Rows are points. The points of each table are mixes of a few directions, plus a little noise. Count the directions of each table, and those that both share. Where both have some left over, give the other angles between the two spaces (their principal angles), to ten degrees, smallest first.

First, 4 rows:
-0.22 -0.44

-0.09 -0.18

-0.03 -0.05

+0.34 +0.67
Second (4 x 2):
+0.25 +0.50

-0.11 -0.21

-0.28 -0.57

+0.14 +0.27
Directions: first 1, second 1, shared 1

First:
-0.66 +0.00 +0.54 +0.05

+0.24 -0.06 +0.33 +0.35

+0.05 +0.05 -0.52 -0.35

+0.07 +0.05 -0.58 -0.37

+0.31 -0.05 +0.22 +0.31
Second, 8 rows:
-0.39 -0.35 +0.25 +0.02

+0.23 +0.18 -0.40 -0.18

-0.53 -0.21 +0.04 -0.21

-0.48 +0.08 +0.24 -0.07

+0.53 -0.89 -0.06 +0.31

-0.12 +0.53 -0.03 -0.14

+0.56 +0.20 +0.02 +0.27

+0.19 +0.47 -0.06 +0.00
Directions: first 2, second 3, shared 2

First, 8 rows:
+0.17 -0.17 -0.08 -0.01 -0.05 -0.11 -0.11 +0.04

-0.35 +0.24 +0.10 +0.13 +0.09 +0.18 +0.17 +0.08

-0.48 +0.81 +0.44 -0.26 +0.18 +0.41 +0.50 -0.61

+0.13 +0.02 +0.03 -0.15 -0.02 -0.03 +0.00 -0.20

+0.30 -0.60 -0.33 +0.24 -0.12 -0.29 -0.36 +0.51

+0.25 -0.63 -0.36 +0.33 -0.12 -0.28 -0.38 +0.63

-0.39 +0.71 +0.39 -0.26 +0.15 +0.35 +0.44 -0.57

+0.38 -0.39 -0.19 -0.03 -0.11 -0.24 -0.25 +0.10
Second (10 x 8):
-0.71 -0.16 +0.48 -0.25 +0.04 -0.02 -0.98 -0.49

+0.32 +0.07 -0.21 +0.11 -0.02 +0.01 +0.44 +0.22

+0.31 +0.06 -0.21 +0.10 -0.02 +0.01 +0.42 +0.21

-0.58 -0.13 +0.38 -0.20 +0.04 -0.01 -0.79 -0.40

+0.04 +0.01 -0.02 +0.01 +0.00 +0.00 +0.04 +0.02

+0.47 +0.11 -0.32 +0.16 -0.03 +0.01 +0.64 +0.32

-0.39 -0.09 +0.26 -0.13 +0.02 -0.01 -0.54 -0.27

+0.76 +0.17 -0.51 +0.26 -0.04 +0.02 +1.04 +0.52

-0.38 -0.08 +0.26 -0.13 +0.02 -0.01 -0.53 -0.26

+0.17 +0.04 -0.12 +0.06 -0.01 +0.00 +0.24 +0.12
Directions: first 2, second 1, shared 0; angles 80
